Each row is a point. Examples show where two turns around zero, p and q, send a point. Where does a point land after both, in the order given? Backwards means that the second turn is done in reverse. Each puzzle has new turns, and all numbers are rounded.
(in the rows, 128 means zero)

Turn p:
[130 153 109] -> [117 154 143]
[108  66 146] -> [124  75  86]
[110  87  92] -> [ 91 123  84]
[153 131 129] -> [148 143 123]
[120 147 130] -> [123 131 148]
[148 183 161] -> [165 143 182]
Turn q:
[173  91 154] -> [158 170  90]
[111 100 103] -> [135  94 106]
[ 93 144 126] -> [126 103 157]
[134 177 129] -> [ 93 145 159]
Where do these land?
p, then q: [142 120 143] -> [122 139 110]
p, then q: [125  84 116] -> [112  92 104]
q, then p: [137 202 110] -> [103  71 173]
p, then q: [108 106 143] -> [146 112 105]

Turn p:
[119 165 129 172] -> [111 178 126 153]
[168 132 153 114] -> [149 105 102 155]
[139 131 149 112] -> [152 117 123 139]
[109 100  87 157] -> [ 75 130 146 104]
[145 108  71 106] -> [101 103  99  81]
[100 172 179 135] -> [172 173 149 160]
[117  88 128 101] -> [134  91 150 105]
Turn q:
[129  95 132 141] -> [150 101 121 126]
[106 101 152 102] -> [113 101  92 140]
[116 131 157 143] -> [118 116 118  98]
[131 193  54 137] -> [112 178 209 149]
[138 163 129 105] -> [108 166 124 132]
[148  84 144 139] -> [168 105 103 123]
Where do these land?
p, then q: [ 85  98 133 109] -> [124 132  73 122]
p, then q backwards: [157 123 187 152] -> [124  92  79  93]
p, then q: [126 200 106 134] -> [105 183 174 139]
q, then p: [124 103  99 132] -> [112 112 135 158]
q, then p backwards: [149 117 116 113] -> [135 148 150 129]

Turn p:
[186 126 134 144 171 113 120 188] -> [110 147 157  83 136 103 182  80]
[ 97 171 116 121  58 196 133 107] -> [168 104  90 124 124 117 109 222]
[ 97 106 155 101 123 111 126 130] -> [103 121 131 158 106 161 134 133]
[123 123 123 107 175  95  93 136] -> [127 152 169 133  93 140 127  90]
[111 156 125 103 110 142 166 109] -> [124 105 135 151 136 108 107 172]
[146  99 139  96 134  99  93  97] -> [141 119 161 136 128 184 122 101]
[153 148 101 170 116 111 139 167] -> [139 165 115 121 160  88 162 120]
[103 101 171 162 152 122 132  74] -> [119  86  89 150 113 143  94  79]
[136 122  88 149 112 164 150 144] -> [122 153 104  95 156 108 116 156]
Turn q:
[122 152  87 132 178 121 151 139] -> [123 138  96 137 135  98 140  71]
[119 112 182 176 194 138 133 191] -> [170 104  74  78  53 106 136 117]
[124 127  99 101 114  97  97  96] -> [117 155 147 181 146 122 119 144]
[122 134 153 140 133 128 145  92] -> [ 88 126 120 123 109 148 129 132]
[123 102  88 125 104 149 122 132] -> [140 112 130 134 173 119 100 136]
[ 71 115 121 156  93 152 115 181] -> [189 114 116 110 135 157  68 118]
[189 116 157 115  80  86 144  83] -> [ 77 167 177 106 136 129 152 187]
[180 138 137 134 137 147 126  85] -> [ 79 100 159 126 120 108 152 135]
[103 154 142 116  85 122 104 163] -> [176 145 159 131 124 167 116 123]
[128 131 115  85 163 139 145 117] -> [118 120 102 153 149 126 170 116]
Where do these land?
p, then q: [ 61 159  95 116 140 108 186 145] -> [158 180 142 122  76 131  70  99]
q, then p: [112 111 131 113 134 162 118 175] -> [119 133 149  88 169 143 126 112]
q, then p backwards: [159  91 144 107 169 151  91  93] -> [101 172 177 111 103 138 166 143]
q, then p: [103 191 133  97  97 119 159 130] -> [137  67 119 104 115  96  89 148]
q, then p backwards: [170 105 143 146 109 118 154  99] -> [137 117 116 103 136 166 158 165]
p, then q backwards: [148 151 132 154 146 136 128 127] -> [147 129 112 142 146 138 132 156]
p, then q: [173  89 103 141 119 150  73 112] -> [119  81 148 157 155 126 191 124]
p, then q backwards: [176 119 138 133 127  81 116 122] -> [131 173 103  93 116 148 140 146]
q, then p: [ 49 137 133 145 114 126 127 151] -> [186 128 128  71 131 139 111 144]
